Rows are points. The points of each table are mixes of a few directions, plus a little noise. Count the directions of each table, and those that both share. Where both have some left over, give the other angles between the two spaces (their principal angles), to ten degrees, smallest first.
In the rows, 128 means zero.

First, 7 rows:
[[138 170 122]
 [115  93 136]
 [144 115 117]
 [ 63 215 173]
 [179 101  94]
 [156 108 109]
 [102  93 145]]
Second (7 x 3):
[[112 128 104]
 [ 77 129  51]
 [140 128 146]
 [184 127 212]
 [141 128 148]
 [148 128 158]
 [ 93 129  76]]
Directions: first 2, second 1, shared 0; angles 90

First (8 x 6):
[[123 108 128 133 125 133]
 [145 218 158 104 177  75]
 [126  86  81 143  66 186]
 [124 101 112 136 105 151]
 [137 117  67 137  52 193]
 [121 118 152 128 156 107]
 [133 179 171 112 187  72]
 [116  98 155 132 157 108]]
Second, 8 rows:
[[ 75  32 174 128 190 139]
 [115  95 178 134 181  79]
 [147 176  85 121  81 161]
 [136  94  83 147  61 170]
 [157 173 130 132 121  86]
 [142 191 118 112 127 126]
 [115 113 110 123 114 171]
 [136 149 147 126 149  93]]
Directions: first 2, second 3, shared 2

First:
[[121  93 148  98 129 122 140 151]
 [135 126 133 149 121 103 134 117]
 [136 226  66 178 135 183  88  81]
 [108  95 141  61 140 163 131 171]
 [140 129 132 162 118  93 135 109]
 [155 156 121 212 110  69 132  77]
 [134 103 147 137 120  90 143 128]
 [ 96  98 135  28 150 201 122 188]]
Second:
[[120 192  83 124 143 202  94 117]
 [129  34 190 103 115  52 171 161]
 [132 171 100 150 131 153 110 107]
 [141 179  99 180 124 130 112  89]
 [118 138 117 102 138 166 117 140]
 [132 124 132 139 124 112 132 123]
 [146 128 136 180 113  73 139 100]
 [149 147 125 195 112  77 133  88]
 [ 98 106 130  37 149 200 120 181]
 [115  60 168  70 130 115 151 173]]
Directions: first 2, second 2, shared 2

First:
[[140 145 118 165  96 106  95 111 112]
 [ 65 176  47 142 111 131 102  88 147]
 [137 136 133 142  91  74  96 134 105]
 [148 100 161 146 172 174 171 142 210]
 [ 98 119 127  56 143 119 147 150  88]
 [144 134 149 170  76  35  87 150 147]
 [143 108 148  74 150 160 151 135  57]
 [109 130 111  93 143 152 141 122 101]
 [138  98 168 101 152 122 158 165 151]
 [159 133 118 192 146 207 133  84 162]]
Second, 10 rows:
[[ 94 124 171 128 213 112  78 138 146]
 [124 128 134 128 139 126 122 129 131]
 [162 170 115 110  52 142 186 124 130]
 [103 151 181 115 196 115  96 140 156]
 [175 126  61 132   7 151 197 112  97]
 [129 156 149 115 132 127 135 133 143]
 [114 169 179 108 171 120 116 139 159]
 [130  92  98 145 118 130 122 121 107]
 [138  33  41 173  86 136 122 108  71]
 [113 130 150 126 165 121 107 133 138]]
Directions: first 4, second 2, shared 0; angles 60, 90

First:
[[166 177  43 129  14 112  35 100 114 122 121]
 [138 141 105 128  97 124 102 120 124 126 126]
 [112 108 163 128 174 135 166 140 133 131 130]
 [127 127 130 128 131 128 131 129 128 128 128]
 [102  95 186 127 205 139 191 147 138 132 132]
 [ 93  82 207 127 234 143 214 154 141 133 135]
 [167 177  43 129  14 112  34 100 114 122 121]
 [120 119 144 128 149 131 146 133 130 129 129]
 [126 126 132 128 134 129 132 130 129 128 129]]
Second (9 x 11):
[[108 117 127 122 141 104 166 155 132 164 122]
 [ 96 120 120  61  83 149 195 119  53 146 153]
 [133  98 133 137 162  79  87 146 161 103  66]
 [112 184 113 165 184 198  97 140 166 138 179]
 [121 140  97  64  41 134 134 117  45  86 143]
 [155 132 158 152  97 158 193  85 122 180 182]
 [151 134 142 155 149 156  80  98 153  99 127]
 [125  90 154 145 186 101 130 136 169 148  86]
 [151 138 107 150 109  74  71 154 151  88  96]]
Directions: first 1, second 5, shared 0; angles 30

First (11 x 14):
[[184 182 147 146 124 106 142 121 120 134  98  87 151 107]
 [190 184 149 149 124 106 149 124 112 133  92  84 154 109]
 [ 71  88 156 106 113 105  98  95 160 136 166 142  36 114]
 [107 130 156 115 112  95  89  86 174 141 156 118  63  92]
 [133  88  98 143 150 180 210 200  34 106  86 158 192 203]
 [143 128 142 137 128 125 162 142  92 126 104 119 129 142]
 [109  88 122 128 135 150 166 159  83 118 117 151 130 168]
 [ 79  76 125 114 129 140 130 135 121 124 147 160  92 150]
 [140 166 148 124 115  94  83  85 181 142 145 101 100  79]
 [142 171 100 123 130 128  63 102 198 134 155 120 164  87]
 [111 107  66 123 149 180 115 159 133 114 142 168 197 156]]
Second (10 x 14):
[[146 138  99 112  93 112 169 148 133 144 186  84 124 115]
 [ 77  65 101 116 141 165 135 155 108 114 144 180 133 172]
 [163 127 249 152 126  43  96  80  64 107 151 190 227 139]
 [121 113 169 145 153 128 107 114  98 110  90 174 154 150]
 [141 143  99 130 126 149 163 151 127 136 100  90 103 126]
 [117 157  99 114 123 132  77 100 211 145 143  98  79  80]
 [120 114 121 134 143 152 143 144 107 121  95 139 126 149]
 [140 149  80 108  96 125 154 143 165 151 176  69  97  99]
 [161 155 199 156 144  95 104  94 100 117  80 144 162 124]
 [ 95 117  64 113 136 180 131 150 167 135 116 112  75 127]]
Directions: first 3, second 4, shared 2; angles 90

First (9 x 18):
[[149 136 136 150 119 147 131 119 158 132 134 130  93 152 106 129 120 108]
 [124 130 159 139 130 128 180 137 133 148 132 115 111 132 141 125 128  89]
 [106 103  68 100 105 109  99 147 123 107  99 129 161 120  99 125 166 132]
 [125 139 136 137 131 134 147 147 119 159 100 144 127 129 131 115 153  85]
 [111 127 111 124 111 113 148  84  97 115 149 127 154 118 158 162 127 145]
 [121 121 112 122 119  69 115 117 112 128 145 127 186 120 117 155 124 143]
 [127  91 121  81 149 148  65 135 158  40 171  79 106 112 127 109  74 249]
 [138 143 128 136 135 159 114 129 125 137 109 149 109 132 131 115 136 122]
 [150 162 179 162 152 146 153 139 126 183 115 152 105 138 140 115 125  79]]
Second, 10 rows:
[[151 161 148 135 155 139 112 139 129 140 120 170  99 145 116 140 130  63]
 [130  95 106 131 109  87  81 146 150 137 124  91 191 115  89  95 117 224]
 [122 107  99 131  98  77 115 111 131 126 143 108 185 124 104 143 124 171]
 [128 119 120 129 120 112 116 129 133 130 129 119 149 126 116 124 125 152]
 [148 163 150 134 156 147 123 135 125 137 122 171  90 145 125 143 132  55]
 [114 137 143 119 136 173 178 117 111 114 129 132  77 126 176 135 136  88]
 [ 88  80 115 111 102 154 168 125 125 106 129  59 134  98 173  87 127 224]
 [133 122 117 132 120 102 106 129 135 134 130 125 157 129 105 129 124 148]
 [125 144 136 127 134 144 154 115 115 122 133 145 100 134 148 149 134  79]
 [142 152 146 131 149 146 126 135 126 134 122 158  98 138 129 135 131  77]]
Directions: first 6, second 3, shared 2; angles 40

First (9 x 20):
[[148  18 118 219  73 224  99  58 152 175  94  89 171 117  94 103 150 167
  192 146]
 [140 126 102 156 139 108 163 102 135 151 144 138 127 143 116 135 169 127
  149 116]
 [141 189 130  76 148  72 123 151 115  92 119 163 105 146 149 139 147 124
   94 119]
 [101 191 119 105 112  75 111 180  86  67 150 159  97 123 214 164  75 102
   89 120]
 [157 163 111 113 124  96 129 144 110  91 121 160 119 138 157 142 136 132
  121 133]
 [173  74 128 151 103 191 115 109 141 134  91 112 162 120  96 106 130 161
  163 162]
 [ 89 112 165 109 156 140 116 107 154 171 125  98 124 129  83 104 149 122
  111 106]
 [ 69 124 160 114 168 117 130 104 153 183 146 100 113 134  88 112 156 108
  105  90]
 [136 153 120 110 129 129 166 197 103  88 162 134 134 102 156 147  39 109
  128 162]]
Second (9 x 20):
[[140 100 134 152 120 147  69  43 151 158  70 137 113 147  97 101 248 148
  141 104]
 [125 200 140  64 163  68 124 153 117  96 126 163  93 142 142 135 152 110
   86 112]
 [156 138 150  82 166 160 152 159 137 120 120 127 132 105  76 107 115 118
  133 165]
 [249 151  65 130 104  72 170 129 116  82  98 180 164 183 150 152 167 191
  152 150]
 [ 90 104 126 163  95 137 106 123 120 135 142 109 132 122 164 138  93 128
  126 115]
 [ 95 101 128 161 149 144 159 104 146 180 162 104 127 118  94 123 138 107
  148 115]
 [ 87 106  94 196 101  99 153 109 122 159 178 112 136 143 169 158 107 125
  139  95]
 [ 78 129 151 123 122 135  93 134 123 128 133 115 111 113 147 126 105 109
  106 114]
 [131 123 165  81 132 190 126 198 121  95 125 106 144  79 113 112  27 117
  121 183]]
Directions: first 5, second 5, shared 4; angles 30

First:
[[140 146 118 124 144 140 126 121 132 136 147 169 121 142 125 129 114 142
  105 109 132  90 118 110 150 136 118 128 122 132 113 115]
 [141 138  95 116 134 150 120 143 114 123 141 140 146 139 134 131 140 111
  110 110 143 121 116 111 150 130 152 134 119 136 129 131]
 [ 92 141 172 131  96 116 118  90 117  61 110  92 118 140 118 165 115 112
  119 148 132 183 125 147 125 150  93 126  95 134 139 119]
 [ 87  67 138 163 122  77 128  95 126 175 103 113  86  83 119 132 111 120
  185 151 132 181 124 168  74  95 105 114 145 106 105 141]
 [161 152 152  93 145 131 119  87 161 153 151 126 102  64 121 124 117 150
   77 140 103  58 112  87 120  55  80 112 155 134  83 137]
 [114  81  83 155 107 129 146 224  94 121  93  87 189 172 152 102 182  92
  208 127 143 213 165 175 115 181 230 152 130 118 200 146]
 [133 132  99  96 118 143  96 109 102 106 133  87 138  87 132 157 153  71
   90 131 150 158  96 106 131  72 136 126 117 143 111 154]
 [134 111 150 151 147 107 154 135 161 183 127 160 106 125 124  92 108 181
  162 132 102  86 151 140 109 135 113 123 160 110 122 118]
 [193 187 203  93 142 150 166 165 199 122 143 119 149 130 133  70 135 217
   93 146  53   7 182  93 136 135 108 131 170 134 152 116]
 [ 98 136 120 145 120 129 118 108 103  93 127 158 120 175 120 161 106 114
  125 110 156 160 111 140 153 176 118 132  86 132 130 106]
 [115 115  79 141 133 134 117 133  98 135 133 159 132 150 130 144 127  99
  136 102 162 153 107 132 145 144 153 133 108 129 122 125]]
Second (11 x 32):
[[121 146 155 115 119 124 114  84 131 102 130 115 109 109 119 153 114 123
   97 139 127 130 113 118 127 108  87 119 116 136 110 126]
 [147 132  72 132 136 162 138 204 105 122 135 154 181 192 146 109 158 118
  142  94 145 127 142 126 165 186 204 150 117 132 169 123]
 [139 132  61 130 118 172 137 233  85  85 123 125 212 217 154 114 182  92
  152  95 156 169 150 138 172 211 239 161 103 137 202 128]
 [133 140 127 123 133 134 124 118 130 126 137 142 123 130 126 133 120 132
  111 121 130 111 121 117 139 127 118 127 123 131 119 123]
 [153 131  93 134 160 144 140 155 135 175 151 193 132 152 132 103 121 155
  129  97 131  69 128 112 151 145 148 133 140 124 120 115]
 [100  87 180 143 111  77 131  87 148 154  98  73  89  59 119 127 118 133
  166 176 105 167 138 160  62  74  85 109 158 111 111 147]
 [131 170 148 104 129 140 108  72 132  95 148 144 105 120 115 161 103 130
   66 123 131  98 100  97 151 112  75 119 105 144  97 115]
 [127 119 118 133 124 130 133 151 122 128 122 120 142 138 133 120 140 122
  145 127 130 143 137 137 126 140 151 134 130 126 143 132]
 [ 84  62 188 152  93  62 136 103 142 146  74  29 100  50 124 122 136 117
  199 196 101 216 153 185  36  74 102 112 163 105 133 162]
 [129 134 141 125 134 123 125 101 138 137 135 138 108 112 122 133 112 139
  114 130 124 108 119 119 125 110 100 120 131 128 107 125]
 [145 156 125 117 149 141 121 100 138 139 155 177 109 130 120 135 104 148
   87 109 129  70 108  98 153 121  98 123 122 135  97 112]]
Directions: first 5, second 3, shared 3
